Every row gives one point. Before rounding, the points of a table are all equally far from one centre. They may lie mostly on one side of it. Write the centre, to within rounding.
In the rows, 128 means zero.

Points, 10 rows:
[[166 191 120]
 [143 207 157]
 [189 133  99]
 [171 173  91]
 [191 102 160]
 [138 146  40]
 [195 121 122]
 [176 166  92]
 [176 174 107]
 [124 214 100]]
Centre: [ 86 116 132]

Points (12 x 8):
[[219 129 206  82 142 107 144  98]
 [190  78 163 135 150  89 125  82]
 [223  45 151  94  90 135 155  96]
 [184  75 204 121 161 161 124  96]
 [198  59 172 102 166 119 124 135]
 [190  47 122 112 116 116 123  65]
 [177  53 128  91 151  79 121 101]
 [172  29 201  94 114 134 126  78]
 [159  65 163  29 121  99 145  52]
 [210  83 158  95 161  94 164  89]
 [172  91 139  89 130  48 151  83]
 [177 117 136 157 104  83 146 135]]
Centre: [150 106 157  85 108 134 141 109]

Points (21 x 14):
[[141 120  96  60 110 186 112 121  90 154 173 142  74 121]
 [147 128  75  10 113 143 110 135  90 148 151 139 118 176]
 [161 143 102  47  73 220 123 134  96 105 139 138 125 136]
 [165 155 116  40 124 188  75 101  92 101 140 139  65 171]
 [147 144  91  32  91 172 120 106 114 129 150 120  99  93]
 [156 105 106  31 115 188  65  95 141 108 151 113 120 141]
 [137 126  94  18  84 147  95 114  83  89 157 112 116 147]
 [139  88 111  47 108 153 139 106  82 110 173 122 106  97]
 [151 156 121  58  68 175 138 130 131 137 149 103  79 134]
 [132 112  67  66 146 160  98 135 117 183 157 147 127 124]
 [162 126  80  28  95 149  79  79 133 149 131 126  98 145]
 [141 159 133  43  98 156 125 129 100  80 170  89 124 139]
 [170  74  79  47  85 191  88  83 110 119 128 125 120 138]
 [136 166  89  30 152 167 127 130  91 118 147 105  83 114]
 [179 114  95  20  76 156 102 129 106 111 146 128 148 180]
 [124 156 115  30  89 192  95 144 120 106 151 117 118 140]
 [116 137 115  64  94 176  77 112 133 136 156  99 113 108]
 [156 123 111  21  98 200  89 102  96 141 124 107 124 125]
 [131 109 115  14  83 179 120 119 117 109 121 117 141 105]
 [158  80 102  81 101 193 110 116  92 170 125 118  60 135]
 [166 129 100   7 133 204 107 126 139 132 129 125  96 146]]
Centre: [152 121 111  89 129 147 118 125 111 111 105 134 116 149]
